Rows are points. To make a cloud, some directions were put in groups of two or more. Within a group, all points are equally far from the middle, so they leave a hole (a ring in 2 directions, a hollow ball in 3). The other directions are filled evenly. Then the cloud was stretched, turned, moved and blurred a little. How many holes are there, and how many directions does each take, smallest first?
(in the rows, 128 means zero)

Cloud (22 x 3):
[[ 58 170 152]
 [192 119 129]
 [ 51 134  91]
 [ 97 196 187]
 [ 87 123 173]
 [107 189 156]
 [134 173 140]
 [121 122 138]
 [156  89 138]
 [214 159 140]
 [ 97 100 117]
 [ 62 112 108]
 [169 105 109]
 [ 83 112  93]
 [ 80  79 140]
 [ 29 158 104]
 [193 186 179]
 [ 96  81 145]
 [113 172 103]
 [224 113 163]
 [123 136 141]
 [107  69 107]]
Holes: 0

Cloud:
[[164  72 110 155]
 [138  90 123  60]
 [ 98 161  47 144]
 [170  92  57 111]
 [122  96  56  86]
 [118 108 127  91]
 [134 106 161 175]
 [ 59 154 176 120]
 [ 80 124 165  79]
 [ 67 158 167 128]
 [115  45 128  48]
 [ 58 116 134 125]
 [102 145 123 135]
 [ 99 108 133 221]
 [154 177 173 111]
 [138  69 177 106]
 [139 141 166  34]
 [ 64  65  77 146]
 [121  57 108 112]
 [130 140  96  40]
 [183 169 131 117]
 [ 92 161 124 103]
 [ 46 139 125  73]
 [120  92 159  74]
 [ 75 133 140  63]
 [119 174 156 137]
 [127 190 172 166]]
Holes: 0

Cloud, 54 rows:
[[108 126 123 139 161 188]
 [153 142 102 127 154 125]
 [ 87 123  82 177 195  68]
 [160 136 124 101 115  92]
 [173 170 135 214 140  87]
 [ 89 146 159 146 100 199]
 [120  52  97 177 116 183]
 [120 153  68  79  65 100]
 [160 150 105 112  31 189]
 [158 141 180  77 109 136]
 [106 198 153 136  95 118]
 [129 120  87 163 106  89]
 [ 83  67  43 137  82 117]
 [128  73  30 191 135 136]
 [106 218 123 138 110 218]
 [203 136 178 133 147 156]
 [120 178  84 110 106  88]
 [190 180 140 189 143 119]
 [128 160 174 103 144 200]
 [149 118 112 152 177 133]
 [116 133 102 202 160 123]
 [200 180  86 203 148  97]
 [157 158  56 127 128 181]
 [170 178 105  78 141  95]
 [ 69  97  92 193  99 187]
 [134 195  39 174 156 100]
 [151  44 117 149 116 170]
 [163 159  81  73 109 107]
 [114 210 168 158 166 151]
 [201 133 154 144 159  76]
 [133 179 120 114 127 196]
 [123 182  48 149  16 164]
 [171 156 130  92 126 118]
 [124  98  56  56 137 116]
 [ 89 156 118  93 179 174]
 [172 151  90  71 170  79]
 [ 93 129 138 109 154 197]
 [ 83 123 145 179 120 108]
 [146 126 146 100 189 112]
 [116 162 105  92 121 177]
 [194  91 126 122 121 103]
 [134 217  97 179 132 111]
 [170  78  87 119 107 153]
 [183  73 177 150 144  69]
 [ 96 193  38  94 181 141]
 [167  71 129 158 103 104]
 [ 83  99 118 140 142 128]
 [182 147  70 122 111 105]
 [117 235  95 143 176  78]
 [156  97  35 176 139  52]
 [ 96 192 151 102 134 205]
 [212 147 136 194 131 116]
 [125 115 129  96 133 171]
 [166  60 135 170 109 105]]
Holes: 0

Cloud (77 x 8):
[[ 69 140  74 118 170 162  98 107]
 [124  72 150 125 179 174  41 163]
 [113 121 129 187 166 160 157 115]
 [101  68 101  99  45 221 137 122]
 [109 119 135 109 198 147 129  59]
 [151 116 138 144 193 148 132 205]
 [ 97  61 150 152 128 194 127 139]
 [102  98 176  53  76 131 195 148]
 [188  98  98 101  62 138 146 167]
 [141 111 204 138 154 107 117 153]
 [  7 152 129 138 165 135 111 153]
 [ 88  80 133  67 157  94 151 141]
 [116 121 197  84 140 112 113 140]
 [107 130 160 192 126 137 198 132]
 [109 157 125 125  88 127 147 166]
 [ 26 134 159 161 102 112 115 125]
 [ 94 119 113 139 199  83 216 114]
 [ 72 113 153 179 159 108 141 165]
 [105  97  93 155 191 173  97 204]
 [ 43 130 122 114 111 121  88 142]
 [ 76  79 141 124  28 182 112 117]
 [152 104 167 148  95 127  44 109]
 [162 103 113 160  57 207 151  93]
 [ 88 110  97  78  69 127 165 129]
 [122 133 102 180 157 157 146 164]
 [ 98  73 168  65 102 134 153 145]
 [118 119 101 147 151 139 204 210]
 [154 119 212 107 146 106  85  96]
 [184 118 111 124 158 191 131 142]
 [ 83 145  87 195 193  99 160 111]
 [126  71 155 130 114 118 186 142]
 [179 144  86 143 150 130  67  77]
 [172  88 181  54 116 155 107 166]
 [127  64 145 108  42 135 176 120]
 [ 95  93 151 190 101 132 176 151]
 [182 106 189 122 159 190  83 131]
 [127 152 199 153  84  92 139  98]
 [194 168 104 134 121 132 159  77]
 [ 20 131 172 150 162 128 149 119]
 [158 161 163 197  87 155 114 195]
 [112 110 100 159 111 155 100 233]
 [ 69  59 131 105  93 188  62 111]
 [174 153  96  83 165 167 115 158]
 [127  67  89 109 204 123 126 181]
 [199 139 139 109  82  95 114 147]
 [ 34 109 194 145  76 118 146 109]
 [ 56 114 191 106  97 149 113  43]
 [137  77 121  58 194 156 117 172]
 [122 114 158 111 180  76 131 182]
 [209 153 187  81 134  93 124  87]
 [135  94 116 146  52 116 189 150]
 [116 117  85  44 155 118 113 101]
 [214 112 135 130 195 150 118 109]
 [117 137  91 138  96  89 171  27]
 [147 144 158 183 102  99 170 165]
 [127  64 167 145  79 231  97 116]
 [ 60  54  67 134 129 208 143 153]
 [100 145  91 150 151 141 146 225]
 [102  65 154 154 105 215 154 145]
 [127 110 181  97 125 106 126  46]
 [ 72 136 182 199  95 154 178 144]
 [ 16 101 171 139 125 122 115 192]
 [ 76 111 159 141 161 187 149  97]
 [131  71 131  25  96 127 212 121]
 [159  99 171 170  24 211  80 113]
 [110 136 100 131 182  52 144 197]
 [126  77 109 153 163 110 103 161]
 [127 165 147 229 117 149  76  89]
 [172  90 146 100  81 208  87 117]
 [193  86  89 157 109 158 154  72]
 [156  77 155 152  78 111 162  93]
 [ 96  97 179  98  46 151 135  63]
 [ 87  90 213 141 116 138  71 179]
 [218  99  96 106 111 139 104 113]
 [179 119 194 141 177 158 105  91]
 [138 142  63 144 113  95 168  46]
 [134 159 145 186  78 166 173 115]]
Holes: 1 (4)

Cloud, 106 rows:
[[116 169 139 166  65 192 171 119 142]
 [112  39 147 144 179 152 142 101 188]
 [104  76 191 162 155 141 195  92 144]
 [115 128 151  79 127  69 152 111 197]
 [ 62  80 103  76 154 105 112 133 167]
 [179 145 136 156 129  92 121 138 161]
 [156 143 116 180 172 166 106 131  81]
 [101 153 109  58 186  42  79 144 173]
 [128  67  75  86 117 151  90 115 153]
 [186 187  92  70 145  78 136 113 131]
 [189 121 101 170 136 133 128 175 128]
 [130  90 134  71 162  62 112  27 107]
 [155 131 116 146  93  97 137 132 179]
 [108  76 157  80 128  88 173 111 115]
 [ 66  85 138 192 163 126 159 157 192]
 [ 61 122 165 194 152 156 104 143 131]
 [121 123 147  73 202   9  95  97 112]
 [ 78  72 205 105 146 129 157 130 164]
 [101 188 144  98 190 164 133 148 202]
 [110 190 139  49 174  51  59 114 164]
 [103 212 117 158 177  66 115 132 164]
 [161 174 140 105  96 149 130 191 157]
 [102 143 103 117 114 142  53 127  99]
 [100 147 137  98  84 116 174 129 115]
 [157  50 146  82  99  97 143  75 147]
 [170  60 121  92 123 158 108 150 151]
 [166 111 106 133 141 153  87 115 191]
 [146 210 104 123 113 148  89 102  97]
 [ 80 108 109  39 144 144 121 106 130]
 [ 90 137 126 108 133  51  46 131 112]
 [111 128 174  44 202  43  72 166 147]
 [149 169  89 128 128 189  82 145 188]
 [113 122 159  34 190 128  57  67 124]
 [188 105  80 129  89 162 160  61 148]
 [184 146 105  78  85 139 166 148 127]
 [148 148 139  99 206  53 144  91  87]
 [134 131 109 167 225 143 108 155  86]
 [ 72 113 146 138 175 172 111 147 223]
 [123 110 191  95 130  96 151  92 101]
 [ 55 212 100 142 178 122  67 117 142]
 [ 88 136 144  77 225  75  96 140 197]
 [ 77 103  94 192 198 111 119  61 121]
 [145 112 106  48  96 111 140  32 133]
 [145 133  99  71 130  79  99  28  97]
 [125 182 119 215 214 128 145 131 164]
 [106  88  99 218 179 109 120  92  95]
 [ 70  79 168  78 168 119 136  83 197]
 [143 158 139  73 235 161  85 117 145]
 [ 95 154 170  94 144 201 146 138 206]
 [157  83  96 186 125 152 144 169 146]
 [173 167  78 114 195 119 152 145 105]
 [107  96 165 116 143 179 135  42 185]
 [120 200 131 184 202 139 149 135 182]
 [161  90 106  72 125  93  97 170 143]
 [ 48  95  99 136 111  98 104 133 149]
 [171  91 114 167  73 145 171  67 123]
 [129  34 136  47 152 112 116  95 161]
 [123  91 167 178 147 165 196  70 184]
 [140 212 129  49 147 100  78 163 116]
 [161  75  87 120  97 145 130  53 151]
 [143  95 143 171 206 137 130 120 195]
 [112 157  73 216 151  92 127  92  91]
 [176 168 141  74 211  99 136  86 133]
 [ 95  62 162 105 183 142  73  69 138]
 [140 152 111 100 181  38 150 134 145]
 [152 168 166 120 209 176 105 134 126]
 [ 94 167 179 193 210 115 124 175 136]
 [110 149 166  84 115 153 146  88 214]
 [114  59 173  29 135 105 121 126 168]
 [111 160 169  42 127 159 113 141 209]
 [105 120 161 118 134 209 138  64 193]
 [146 135  65 133 179  94  64  67 104]
 [ 85 100 173 122 138 130  62  88 152]
 [ 88  87 180  94 196  75 103  50 139]
 [204  80 118 112 139 104 139 106 152]
 [171 198  73  61 164 107  89 111  91]
 [170 118  87 122 102  85 133 120 159]
 [ 91 138 166 129 118  47 123  85 125]
 [ 70 193 115  57 138  86  66  89 126]
 [115  64  93 150 129 180 106 150 159]
 [ 87  99 127  32 182  49  50  94 102]
 [ 61 119 132 230 131 109 138 114 134]
 [ 69  84 100 166 164 161  71  93 135]
 [ 62 163 107  82 119  89  52  94 133]
 [147 109  96 107 141 138 204  76 128]
 [126 122 144  49 150  64  69  41 123]
 [176 158 148  63  77 163 167 130 153]
 [197 127 101  66 141 165 169 124 126]
 [149 145 154 164  98 128 173 122 195]
 [103  90  64 104 126 127  96 133 167]
 [ 48 157 149 171 150  88  87 164 120]
 [156 137 105 151  86 149 138  99 191]
 [ 96 190 153 156 109 117 153  69 135]
 [ 36 106 121 171 153 157 125 153 133]
 [111  65  91  99 151 197 106 105 147]
 [116  80 100 105 218  66  56  99  97]
 [ 86 193 124 181 211 164  95 180 128]
 [147 208  93 183 143 117 127 184 115]
 [ 51 102 167 165 129  95 165 121 179]
 [ 91 182 109 143 163 128 108 148 211]
 [ 67 162 143 152 225 148  48 157 162]
 [134 113  55 160 143 137 148 104 166]
 [175 139  84 125  64 131 179  91 137]
 [128  76 129 121  71 112 118 116 159]
 [121  63 139  80 150 134  71  46 131]
 [ 72 153 176 185 210 118  93 178 139]]
Holes: 3 (2, 3, 4)
